Each row of a before or after table is a point. The points were changed in one or more steps. Then noise was added and the rows were shuffled. The steps act on how far a point lies along the listed directions, d1 being the first. What was done? A step turns or swaps two directions, mirrors them in a line or flattens them onto one, adds a multiple of one to another, or multiplies one. Angles are multiples of 10 degrees, from the lower direction toward the higher: turns from -170 to 170, lines from 10 to 170 but not 90. Use the fewest steps. Two steps may share a direction if one is a turn and the other turns, adds or multiplies; they go together, in the order done. Otherwise the lowest direction goes first.
(in the rows, 128 means zero)

Directions:
(1): [107 169]
(2): [ 87 107]
Before, 10 rows:
[[120  97]
 [ 77 177]
 [121  89]
 [119 104]
 [111 110]
 [218 167]
 [109 115]
 [139 101]
 [133  97]
 [113 111]]
After, 10 rows:
[[ 99  98]
 [126 199]
 [107 129]
 [217 104]
 [107 121]
 [103 113]
 [120 101]
 [114 104]
 [ 98 103]
 [102 126]]
Steps: turn d1 and d2 by -40 degrees

Directions:
(1): [144 120 162  76]
(2): [ 90 170 113 100]
(3): [ 81 109 167 142]
(4): [109  83  92 105]
Before, 14 rows:
[[ 87 131 159  68]
 [ 99 182 117 153]
 [149 136 195 105]
 [160  88  99 158]
 [179 134 140 176]
 [153 132 136 172]
 [110 108  74 124]
 [197  74 104  83]
 [125  98 141 150]
 [128  44 146 132]
 [115 114 130 163]
 [119 138  52 106]
 [128  61 136 147]
 [138 127 168 165]]
After:
[[132 114 157 152]
 [150 121  84 109]
 [110  89 132 130]
 [126 131 197 176]
 [ 84 129 167 142]
 [134  74 134 144]
 [176 154 114 132]
 [124 176 141 130]
 [136 119 146 145]
 [ 57 159 174 132]
 [139  84 117 130]
 [127 127 187 164]
 [ 86  74 135 127]
 [107 197 115 103]]
Steps: multiply d1 by 0; turn d3 and d4 by -160 degrees; turn d2 and d3 by -70 degrees

Directions:
(1): [148 165  69 122 106 103]
(2): [131 140 108  91 140 194]
(3): [153 102 147  78  82 118]
(4): [167 181 171 124 143 125]
Before (11 x 6):
[[145 160  93 142 110  96]
 [166 140  60 122 120 125]
 [142 178 118 143 137 102]
 [105 130  49 122 125 122]
 [ 98 159  85 141 156 178]
 [ 92 137 120 201 160 123]
 [103 185  92 206 207 135]
 [ 77  67  97 172 111 123]
 [123 141 133 138 150 172]
 [150 119  82 111  86 168]
 [175 160 172 124 112  91]]
After (11 x 6):
[[120 118 150 170 135 108]
 [120 144 113 147 140 159]
 [ 79  97 189 176 209 173]
 [160  77 163  99 126 150]
 [129 113 146  98 126 179]
 [ 96 132 143 174 175 169]
 [120  99 171  96 137 141]
 [113 115 144 114 143 160]
 [142 141  97 106 114 151]
 [ 97 101 191 161 139 118]
 [158  89 154 126  78 122]]
Steps: turn d1 and d2 by 150 degrees; turn d1 and d3 by -50 degrees; multiply d4 by 0

Directions:
(1): [178 149 191 154 139 151 112 136]
(2): [157 104 124  89 146 116 138 199]
(3): [123 187 103 141 105 163 165 162]
(4): [ 61 122 171 129 162 146 143 149]
(5): [140  72 139 137  93 164 177 118]
Before (8 x 8):
[[ 72 117 131 108 158 107  92 134]
 [176 165  72 129 105 108 108 124]
 [ 92 162 130 111 148 141 131 152]
 [146  65  77 131  87 152 167 120]
 [158 103 190 153 137 148 127  98]
 [129 105 146 140 150 147 148 116]
 [112 205 121 164 112 113 110  75]
 [ 66 147 137 157 154 115  98  71]]
After (8 x 8):
[[161 176 197 178 133 116  78  56]
 [138 122 134 144 133 159 156 123]
 [154  82 117  97 120 115 118  97]
 [180 159 142 183  99 149 112  64]
 [154 164 179 170 124 181 147 129]
 [154 121  71 122  82 124 130 122]
 [ 40 115 116 128 155 155 157 160]
 [ 98 165 126 121 165  89  79 135]]
Steps: add -1 times d2 to d1; turn d4 and d5 by 60 degrees; turn d3 and d4 by 160 degrees
